Each row is a point. To make a cloud, some directions were put in groups of two or more. Within a group, all points are equally far from the middle, so they leave a hole (a ring in 2 directions, a hollow ball in 3). The other directions are filled evenly. Then the cloud was stretched, turned, moved and blurred a little. How many holes are there, and how many directions does each take, smallest first?

Cloud (13 x 2):
[[ 0.21 -0.41]
 [-0.41  0.38]
 [-0.47 -0.26]
 [-0.41  0.38]
 [ 0.24 -0.38]
 [ 0.43  0.08]
 [ 0.12 -0.50]
 [ 0.45  0.35]
 [-0.27  0.61]
 [-0.02 -0.58]
 [-0.35  0.53]
 [-0.23  0.67]
 [ 0.42  0.01]]
Holes: 1 (2)

Cloud, 13 rows:
[[-0.18 -0.06]
 [ 0.15  0.71]
 [ 0.66 -0.07]
 [-0.33 -0.51]
 [-0.15 -0.53]
 [-0.26 -0.34]
 [ 0.34 -0.39]
 [ 0.69 -0.22]
 [-0.19 -0.31]
 [ 0.43  0.68]
 [ 0.13  0.32]
 [ 0.52 -0.05]
 [ 0.13  0.35]]
Holes: 0

Cloud, 21 rows:
[[-0.04 -0.32  0.10]
 [ 0.29 -0.49  0.12]
 [-0.64 -0.33  0.11]
 [-0.05 -0.92  0.25]
 [-0.84 -0.21 -0.03]
 [-0.30  0.50  0.15]
 [ 0.11  0.66  0.57]
 [ 0.19  0.37 -0.09]
 [-0.24  0.18 -0.17]
 [ 0.37  0.23 -0.13]
 [ 0.70  0.24  0.21]
 [-0.04  0.82  0.15]
 [ 0.02  0.46  0.91]
 [-0.23  0.12 -0.13]
 [ 0.00  0.07  0.36]
 [ 0.44  0.03 -0.10]
 [-0.30 -0.58  0.24]
 [-0.17  0.48  0.43]
 [-0.77 -0.02  0.39]
 [-0.47 -0.35 -0.45]
 [ 0.12  0.32 -0.46]]
Holes: 0

Cloud, 20 rows:
[[-0.03  0.28 -0.61]
 [-0.20  0.28 -0.47]
 [-0.45  0.32  0.01]
 [-0.35 -0.46 -0.09]
 [-0.80 -0.11 -0.26]
 [-0.32 -0.08 -0.27]
 [ 0.89 -0.66 -0.20]
 [-0.39 -0.14  0.56]
 [ 0.33 -0.53 -0.04]
 [-0.33 -0.58  0.28]
 [ 0.66 -0.35 -0.08]
 [-0.38 -0.24 -0.38]
 [ 0.44  0.19 -0.06]
 [ 0.74 -0.19 -0.07]
 [ 0.09 -0.92 -0.05]
 [-0.31 -0.58  0.20]
 [-0.38  0.15  0.13]
 [ 0.10 -0.17  0.06]
 [ 0.32  0.37 -0.23]
 [ 0.28 -0.66 -0.19]]
Holes: 0
